Each row is a point. The window is the flat piece filled in between its corners: a triangle in 3 columns, a solid with four corners in 4, and so on. A path goes straight from each point to the next, and from the last back to the first. List the points from which the path goes on through the window.
In the rows, zero is written as 128.

Window:
[[105  98 146]
 [104 132  70]
 [173 116 174]]
Path:
(1): [154 153 182]
(2): [173  73 151]
(3): [171  68 154]
(4): [116 142 178]
(5): [110 156  75]
(6): [121 118  74]
(7): [122  92  43]
(8): [ 96 156  99]
Through the window after points: 1, 7

Window, 4 rows:
[[ 93  71 104  78]
 [123 154 153 130]
 [169 120 104 173]
 [151 129 139 228]]
Path:
(1): [149  99 143 155]
(2): [120 154 126 195]
(3): [124 132  56 172]
(4): [189 113 165 154]
(5): [147 131 156 146]
(6): [ 99 147 101 120]
(7): [101 140  94 197]
(8): [179 128 152 131]
(9): [169 114 131 190]
(10): [129 147  57 115]
(11): [ 62  67  52 110]
(12): [118  84 138  76]
(13): [219  96 125  92]
(14): [ 38 136 133 186]
(15): [121 131  91 143]
(16): [126 131 157 101]
Through the window after points: 1, 3, 5, 7, 9, 11, 13

Window, 6 rows:
[[110  95 176 109 137 100]
 [160 152 131 116  99 162]
 [121 127  90 151 127 102]
 [155 157 114 109 106  98]
 [127 124 157 163 106  84]
 [208  70 241  95 168 137]]
Path:
(1): [168 113 203 102 202 117]
(2): [198  65 225 103 129 136]
(3): [139  92 140  97  96 116]
(4): [149 180 152 165 125 138]
(5): [135 148 148 136 118 108]
(6): [188  77 161  91  88 100]
(7): [ 91  75 133  94  85 125]
(8): [182 220 102 157 127 102]
Through the window after points: 1, 3

Window:
[[135 131 111 189 106  98]
 [135 132 179  92 131 185]
 [165 116 186  82 163 129]
 [161 126 163 157 206 159]
 [132 152 199 156 161 125]
 [ 27  75  86 173  66  71]]
Path:
(1): [155  98 162 178 132 139]
(2): [109 163 145 140 155  85]
(3): [ 95 168 114 116 166 121]
(4): [132  99 152 168 148 115]
(5): [139  69 142 185 109 119]
(6): [ 83 151 107 100 139 111]
(7): [139 162 154  56 224 169]
(8): [181 114 202 169 118 166]
(9): [161  80 191 153 124 102]
(10): [110 125 142 109 135 129]
(11): [141 172 102 115 174 135]
(12): [158  83 202 202 177 149]
Through the window after points: 9, 11

Window, 8 rows:
[[ 64 159  95 194 181  99 139 100]
 [216 111 138 169 131  59 156 156]
 [126 185 124 127  93 180  86  89]
 [153  59 137  86 152 176 112 173]
 [ 75  75  95  81 142 227 201 117]
 [144 112 158  84 142 107 132  79]
 [101  84 146 187  53 178 144 147]
 [146 132  87  97  45 130 130 159]]
Path:
(1): [110  99 178 117 130 148 192 145]
(2): [127 111 158  89  82 152 130 152]
(3): [190  89  70 164 118 164 126 121]
(4): [139  95  77 104 112 149 145  66]
(5): [106 166 192 155  99 165 104 154]
(6): [129 118 145 115  82 141 147 180]
(7): [129  45 127 149 138 198 110 118]
(8): [139  82  80  91 125 141 116 105]
Through the window after points: 4, 6

Window (8 x 8):
[[ 99 102 168  93 142  91 101  62]
 [137 181 162 119 106 103 106 226]
 [137 170 138  75 106 164 148  66]
 [124  59  50 104 143  67 177 194]
 [109 101 128 119  94  28 153 151]
 [140 102 140 234  95 115 113 172]
 [107 137  50 111 121  81 133  92]
 [172 149 181 159 143 109 108  53]]
Path:
(1): [ 99 144 134 143 118  93 170 175]
(2): [217 175 137 104  92 153  53 108]
(3): [132  91 155 102 117 104  67 129]
(4): [107 135 147 156 130  95 152  96]
(5): [ 80 121 149 118 161 107 134  95]
(6): [145 117 153  88 103 100 102  72]
(7): [140 102 128  65  92 156  69 158]
(8): [125 137 114 142 140  81 152 140]
(9): [112 169  91 122 180  77 179 125]
(10): [125  70 146 123  71  97  98 119]
(11): [172 116 122  92 145  90  67  99]
(12): [ 67 169 146 194  82 165 210 147]
Through the window after points: 3, 5, 9

Window, 9 rows:
[[104 160 114  95 163  82 219  79 212]
 [109  87 116 155  97 157  87 145 151]
 [111 165 164  82 194 123 134 103 181]
 [159 123  92 110 105 109 174 176 113]
 [139  81 131 174 141 104 146  42  74]
 [146 155 123 127 100  96  15 131 126]
 [ 81 145 126  70  29  88 107 155 104]
 [ 57 191 113 139 101 162 114 131 168]
 [144  83 167 172 128  77 130 204 107]]
Path:
(1): [108 131  91 114 120 108 112 144 110]
(2): [132 130 196 113  21  95 163  98 130]
(3): [149 144 147 122 133 156 150 105 149]
(4): [ 63 147 129  64 171  40 110 147 150]
(5): [110 158  82 137 117 103  79 121 118]
(6): [ 96 121 191 107  82 135 159 123 156]
(7): [138 158 154 135 111 128 147 132 150]
(8): [ 96  86  74 138 180  90 137  92 150]
(9): [122 120  23  55 132  95 107 134 102]
(10): [126 170 202 179  97 140 196 129 183]
(11): [166 153 225 122  96 102  96 122 139]
(12): [ 57 110  65 130 145 124 129 126 148]
Through the window after points: 1, 3, 5

Window (9 x 9):
[[169  76 127  86 112 115  87 151 159]
 [113 148 101 158 101  81 116 112 129]
 [131 181 147  79  95  81 139  85 114]
 [ 84  97 118  83 107  79 135 131 118]
 [119 162 125 143 187 173 134 126 163]
 [243  62 107  85  87 136 151 122  74]
 [153 130  47 129 161  97  76 120 178]
 [142 109 107 161 152  57 116  99 100]
 [201 172 115  80 159 190 103 183 135]]
Path:
(1): [199 163 130 104 168  71 116 196 175]
(2): [167  95 135 132 136 124 153 138 139]
(3): [122 127  77  62 118 115  67 140 117]
(4): [201  81  98  55 162 167  78 105  58]
(5): [199 129 117 107 100 130 150 152 129]
(6): [151 156 117 152  77 109 156 208 167]
(7): [157  58  91  78 179 127  72  60  97]
(8): [ 78  90 101 104 121 107  55 107  92]
(9): [200 149  82 119 153 102 158 143 198]
(10): [157 164  64 120 205  91 169 155 161]
(11): [106 120 143 132 113 163  79  99 141]
(12): [125 155 114 122 134 183 124  77 109]
Through the window after points: 4, 8, 10

Window (11 x 11):
[[182 142 197 121 161 153 149  99 168 116  47]
 [ 60 133 162 149  91 107 124 158 119  89 145]
 [ 92 106 124  75 167 111 122 113 108  88 153]
 [100 163 128 142 167 135 182 155 117 122 157]
 [150 115 168 164 159 126 136 115  88 186 121]
 [ 41 190 131 177 118  93 162  38 146  95 139]
 [134 160 204  74  95  98 151 167 109 206 120]
 [ 79 243  92 176 160 176  32   7 190  82 114]
 [ 85 163  88 142  64 131 146  87 109  84 187]
 [105  98 113 105 114 125 170 170 108 195  86]
 [165  92 148 108 144  69 154 173 167 141 131]]
Path:
(1): [ 97 154 160 151 139 140 140 114 147 145 149]
(2): [131 157 136 138 149 116 125  99 116  99 120]
(3): [133 167 150 136 153 106 162 129 123 119  90]
(4): [118 120 153 117 127 143 134 100 149 123 139]
(5): [ 99 143 186 161 105 155 155  68 133 141 175]
(6): [ 96 149  65 128 137  90 130 144 122  81  94]
(7): [ 97 167 134 145 134  97 121 115 110 110 112]
(8): [ 92 106 141  81  96 194 180 111 134 164 173]
Through the window after points: 3
